Every row gives one point. Examples show where two turns around zero, p and q, send a point. Write where each new point lands after one turn and then the other. Backwards means that the second turn is done in reverse. Each puzzle has new turns, and all numbers are rounded.

Turn p:
[-11   8] -> [ 6 12]
[-29  45] -> [38 37]
[ 47 -37] -> [-27 -53]
[ -6 -16] -> [-17   3]
Turn q:
[ 33 -10] -> [34  1]
[-41 -22] -> [-32 -34]
[ 5 12] -> [ 1 13]
[ 31 -30] -> [ 39 -18]
[-28  50] -> [-43  38]
Where do these land?
p, then q: [-24  53] -> [34 47]
q, then p: [ -9 -26] -> [-27  -5]
q, then p: [ 58 -21] -> [ 11 -61]
q, then p: [-1 -5] -> [-5 -2]
p, then q: [-24  -1] -> [-13  20]

Turn p:
[-29  -6 -63] -> [-48  33 -38]
[ 29 -22  -7] -> [-15 -34  -4]
[14 30 47] -> [54 -8 18]
[-14  -3  23] -> [ 8  8 25]
Turn q:
[26 10 24] -> [ 27 -11  22]
[-30   9 -25] -> [-16  27 -25]
[ -3 -35  26] -> [-25 -21  29]
[ 42 -26   5] -> [ 10 -48   6]
[-37  70 -33] -> [ 23  73 -38]
[  2 -29   3] -> [-20 -21   5]
Where do these land?
p, then q: [44 -6 13] -> [-24 -40   3]
p, then q: [-54  -4  11] -> [30 39 25]
q, then p: [-21 -12  -5] -> [-2 25  2]
q, then p: [-33 -12 -22] -> [ -7  39 -13]
q, then p: [65 35  2] -> [ -4 -72 -14]

Turn p:
[ 31  44 -31  71] -> [-29 -31  83  14]
[  4   4  18 -25] -> [ -8  24 -17  -7]
[-32 -40 -13 -20] -> [ 37 -14 -39   8]
[ 49 -32  23 -30] -> [ 31  54   3 -31]
[-45  38 -32   2] -> [-30 -32 -14  49]
[-10 -21  28 -10] -> [  7   3 -26 -27]
[ 3  6  6 13] -> [-8 -5 10 -8]
Turn q:
[ 11 -33 -11 -52] -> [ 24  -5 -25 -53]
[16 67 -6  7] -> [-63  24  -5  16]
[ -3 -19  32  60] -> [ 17 -11  57  36]
[-11 -31 -11  22] -> [37  5  9 15]
[-14  15  -3 -36] -> [-14 -14 -34 -12]
Where do these land?
p, then q: [  2 -40   7  11] -> [ -1  10   2 -41]
p, then q: [-23  10  -2  13] -> [27 -4 -2  6]
q, then p: [ 14   8 -82  39] -> [-69  -4  52  32]
q, then p: [ -7  32  -8 -66] -> [ 31 -11 -30  59]
q, then p: [18 -8 30 -2] -> [  4  12 -26 -21]
p, then q: [-4 -2 53  5] -> [  0 -12 -49 -18]

Turn p:
[ -4 -56 -32 -51 -12  25] -> [-17  69  12 -23 -40 -13]
[-28 -66  -5  26  -1  23] -> [-59  27 -20 -38   1  18]
[ 22  34 -21 -11  25  -3] -> [42  7  1 28  1 14]
[-47  -7   7 -35  29 -33] -> [-23  29  40  27  38 -18]
[ 36  23  44  44 -17  31] -> [ 26 -61 -19 -44   1  14]
[ 26   7  -3   1  -7 -27] -> [ 17  -7 -21  15  -1 -22]
[ -6  65  10  26 -16 -15] -> [ 13 -64   9  34   1   8]
Turn q:
[41  3 16 16 -1 -8] -> [  0  -8  -9 -15 -26 -35]
[ 25  12 -16 -36  43   0] -> [ 59 -13  18 -16  -2   2]
[-45 -21 -51 -13 -58  18] -> [-18  18 -52  20  53  48]
[  4 -34  47  36   9 -33] -> [-51 -30  28 -14  -7 -37]
[ 12  22  39  -8  10 -25] -> [ -3  16  31 -30 -22 -19]
[-45 -28  -7   7 -46  50] -> [-43  -1 -38  31   6  57]
[  9  46 -28  -3  41  -3] -> [ 56  18  22  21  -2 -17]
Where do these land?
p, then q: [-25 -45 -53  18  15  10] -> [10 48 -4 53 -1 31]
p, then q: [-12  52  24  60   8  -3] -> [ -9 -79  -5  22   3  17]
p, then q: [ 45 -32  10 -15 -43 -58] -> [  7  23  -2 -23  70 -51]
p, then q: [ 11  10   3 -42  50  28] -> [ 28   8   9 -19 -62 -12]
q, then p: [  2  -6  39 -17  -1 -18] -> [ -4   4  39  -9  -1 -23]
q, then p backwards: [-26  -9 -41  -8   0  -5] -> [ -2  11   6  14  43 -17]
p, then q: [  7  31  18   4 -30  46] -> [-21 -24 -30 -40 -11  28]

Turn p:
[ 23   3   2 -25   8 -35] -> [-16  11  29 -12  -6 -33]
[-14  14   2 -45 -23 -16] -> [-47   2  26   8 -14   8]
[ 18 -55  26  38  16  12] -> [ 54 -23   0 -41  26   5]
[  7 -40 -14  18  -8  -6] -> [ 23 -30  -4 -23 -16  -4]
[-21  40  14  28 -27  -7] -> [ -2 -15   1  58  15   2]
[11 54 -2 -1 -9 26] -> [ 3 40 -2 45 -5 12]
[-24 -16 -29 -12  43  25] -> [-15  15 -51 -34  -1   8]
Turn q:
[ 36   7 -39  24 -16   8] -> [ 34 -33 -34  -6 -15 -12]
[ 10 -39  17  34  17  54] -> [ 49  24  18   8 -40  36]
[-40   6  22  -5  25 -23] -> [-28  41   8  -6  28   4]
[  6 -35  16  -2  39   7] -> [ 18  38  30   3 -18 -11]
[-24  36  21 -24  17   7] -> [-24   4  25 -31  28  17]
[-30  28  15  -2  -4 -12] -> [-31   7  -6 -11  25  17]
[ 27   3  -5  -9 -34 -27] -> [-23 -30 -18  10 -17 -24]
[ 15  -7 -45 -15 -44 -14] -> [  4 -49 -22  33   7 -27]
Where do these land?
p, then q backwards: [ -5 -10  14  18 -15 -26] -> [  9   2 -20 -29 -12   9]
p, then q backwards: [ 97 -15 -20  -9 -13  25] -> [ 43 -42  19  24  68  42]
q, then p backwards: [ 26  23  -8  14  -5 -37] -> [-16 -12 -35   2  30 -18]
q, then p: [-24  18  11 -16  25  12] -> [-15  29   2  -7  29   9]
q, then p backwards: [-36  20  -4  14   6  30] -> [ -9 -12  33   3   5  38]
p, then q: [  8  -3  22  -7 -15  20] -> [  5  -2  17 -16 -16  20]
p, then q backwards: [-31 -13 -24 -16 -14 -49] -> [ 34  18  14 -31 -35 -26]
p, then q: [-33 -19   9   3  31  25] -> [ 36  -5  27  -5  30 -14]

Turn p:
[ -8 -15  -1   0  20  -1  13  19] -> [ -3 -10  -4  27 -11  -5  14   2]
[-23  -2  26 -16 -30  14  -7  -3] -> [ -9  17  38 -11 -13 -13 -11 -15]
[ 19  -9 -39  19 -32  -4   3  31] -> [ 20 -33 -16 -34 -23 -14  20  17]
[-11   4  -6 -33  -8 -21  -1 -14] -> [-18   3  15 -13  17  12  21 -20]
[  6 -30 -14  44  32 -34  -9   8] -> [-21 -50 -41  20   1   1 -13  15]
[ 18 -33   3  10  29 -20  36  -8] -> [ 12 -41   0  41  23   9   4   6]
[-18  30   6 -16 -41  35  -5 -38] -> [ 21  42  26 -36   0   3 -21 -36]
[  0  23   4 -32 -10  49 -35 -15] -> [  5  57  17 -23 -21  30 -11  -1]
[-10  -4 -22  30  31 -29  32  21] -> [  2 -33 -42  30   8 -22  20  -6]
[ 28  36  43  -5  10  11 -28  -1] -> [-10  48   6  -2  20   0 -23  40]
Turn q:
[ 13 -28  32  11   4   8 -19 -30] -> [ 15 -44  17 -19 -14 -12  -3  17]
[ -8 -24 -23  -6  14   5 -13  15] -> [-20  -7 -18   6  23 -18   7  10]
[-12  21  25  27 -14  43  14  -5] -> [  5   4  15 -10  -7  39 -41  24]
[  8  -7   3  12 -16 -21 -40  -7] -> [  3  -7  20 -15  -1 -40 -10 -14]
[-31   8 -12 -38  27 -27  14  36] -> [ -5  24  -9  21  44  13  45 -17]
[-35  24 -40 -16  50 -20  28  14] -> [ 22  38 -46  27  41  13  29  -1]
[ -9 -22  14  18 -36  14   6 -34] -> [ -1 -29  -3 -42 -18  13 -27  -6]
[ 55  27   2  11 -14  -9  30  31] -> [-10  17  14  53 -44  10 -12 -22]
[ 19   0  -1 -19 -15   8 -22 -20] -> [ -9   3  10 -22 -25 -19  11  10]
Where do these land?
q, then p: [ -2 -21   2  -4 -25  15   4  18] -> [-16   5   9   9 -21   1  -8 -27]
p, then q: [ 17  10   8 -28 -26  19  18 -30] -> [ 16  -3  31  13 -28  11  20  28]
p, then q: [-10 -14  11 -19 -25 -16 -49  10] -> [-15   7  21 -35  34  28  17  -6]
p, then q: [  0  15 -56  -2 -20 -15 -17   7] -> [-28  13 -37 -15 -15  17  36  -1]
p, then q: [ 10 -31  26  21 -21 -19  18 -14] -> [  4 -46  20   4  17 -23  12   1]
p, then q backwards: [-24   6  21  -7   7 -15  24   0] -> [  6  -3  -6  -1   4 -26 -15  31]
q, then p: [ 5  3 -5 11 63 -5 16 -1] -> [ 30 -30 -36   6  -5  -7   2  35]
p, then q: [-21 -17  -1  18 -18  18 -25 -14] -> [-13   2  17 -41  -4 -19   2   0]
p, then q: [ -6 -24 -45  17  -1 -15  10   6] -> [-25 -28 -38 -13 -14  -3   4  -7]
p, then q: [30 97 23 -1 45 37  4 14] -> [ 26  92   0  69  -8 -14 -16   3]
q, then p: [  2 -23  16  -6  20  -3  -2   3] -> [  6 -24   6  24  -6  -3   0   5]

Turn p:
[ -7  14   4 -97  -1 -18  -8  10   6] -> [-48  20 -17  60  28  32  26 -11  32]
[-14   8  25  10  17  16  -9 -67   1] -> [ 34  35   4 -35  27  27 -24  10  19]
[ 23  10  -7 -33 -10  18  -8 -14  -5] -> [-20 -19   1   1  20  33  -2  -3  16]
[ -1   7 -10  25   6 -16   0  16 -27] -> [ -9  -1 -14 -12  -8 -19   0  13 -32]
[ 20   9  18  24   8 -12  -4  12  -2] -> [-15   9  16 -20  -4 -20  -8  -8 -16]
[-10 -49  -8  26  -9 -19   5 -14   5] -> [ 37   2 -22 -17 -32  -7  13 -23   0]
[-14 -18 -10  24   3   8 -16  15  14] -> [ 19  -4   4  10 -31  -6 -18  -2 -11]
[  8   5 -21  11  12 -15  18  12  10] -> [-11  -8  -8  -5 -16 -28   3  12  11]
[  9 -12   0  12   9  22  20  12 -13] -> [ 11 -26  -2  -3  14 -21 -10  -7  -8]
[ -2   8   8  -9 -10  30  -6   9  11] -> [  4 -12  25  19   9  12  -8   1   1]
[ -6   5  -7  11  -9 -15  -5  -6  -9] -> [  0   7  -7 -11 -10   5  10  11 -11]
[ -7  13   8  -5 -17   0  13  15   9] -> [-2 -2 19 14  3 -7 20  7 -1]
Turn q:
[  6  -8 -23 -19   5  10 -12 -26  29] -> [ 19  -9  26 -11  -6  29  11  13  19]
[ 15  13  -3  19 -21 -12  -4  30   7] -> [-32  11 -11 -11  24  -9  12  -6   9]
[-18 -26 -14 -29   4  25 -10   1   7] -> [ 31 -24  -4 -12 -14  18  24   3  -9]
[ 28  10  33  -2   1 -32 -17  10  13] -> [-22  36  11  -3 -17 -20  10 -19  22]
[ -9   1 -36 -25  -7  -4   8 -16 -10] -> [ 14 -12 -15 -15  -7  20 -14  32   9]
[-25 -14 -13 -25 -16   6  18 -12  21] -> [ 42 -13  -1 -27   8   4  -3   8   5]
[27 15 30 45 12  4  9 21 -6] -> [-42   8  17  28  17 -32   1 -17 -13]
[-22  11 -18  -3 -15   4 -16   0 -15] -> [  6  -3 -31   7   7  23  -1   4   4]
[  1   6  32  44  24 -21  -2   3   0] -> [-21  36  19  23   8 -13 -11 -22 -23]
[  1 -28  -9 -13 -19   5  -1 -21 -11] -> [  9 -25  -3 -20 -16  17 -16 -10   4]
[-11  -6 -21 -13  15   0  16   9 -23] -> [  4 -10 -17  -4 -11  -1  -5  28 -23]
[  8  26  43  22  16  16  12   2 -13] -> [-10   3   9  46   5 -36  -7 -14  -4]
Where do these land?
q, then p backwards: [ 12  -5 -38 -15  -1 -22  13  11 -11] -> [  9  29 -28  17   4 -12  -5 -19 -14]
p, then q: [ -7  17 -33 -10 -46 -38   8  28  -5] -> [  8 -23 -28 -27  38 -30 -26   2 -29]
q, then p: [ 20   0  24  -9  -2  14  -7  -9 -18] -> [ 22   7   6 -14 -23  10  17  -7   1]
q, then p: [-22   2  21   1  10  15  13 -38  -5] -> [-10   0  14 -35 -13  10 -18 -23 -15]
p, then q backwards: [  6  -7   3  26  13  18 -14 -19  15] -> [ -4 -15   2 -10  -9 -17  15 -33   4]
q, then p: [ -9   4 -16  -6   1 -42 -15  28 -15] -> [-16 -16  -7  24   4   9  10  45  -2]
q, then p: [ -2 -14  20  25   3  29  -4 -26   0] -> [ 25  12   3 -33   7  10 -17 -21  -7]
q, then p: [  3 -10  22 -13  13  24 -18 -26  28] -> [ 11  -2  33 -31  14  -3   9 -26  13]
p, then q: [ -4 -16   4   0  -8 -15  21  23   4] -> [ -6   8   6 -15   6  -7 -33   3  -2]
p, then q: [-12  10 -30 -11  -4   2  -2  42  -8] -> [-17  -1 -19 -13  23   9 -12 -17 -36]
q, then p: [ 15  20  23  11  23  15   5 -14  15] -> [  8  27  24 -22  -4 -21   1  -8 -12]
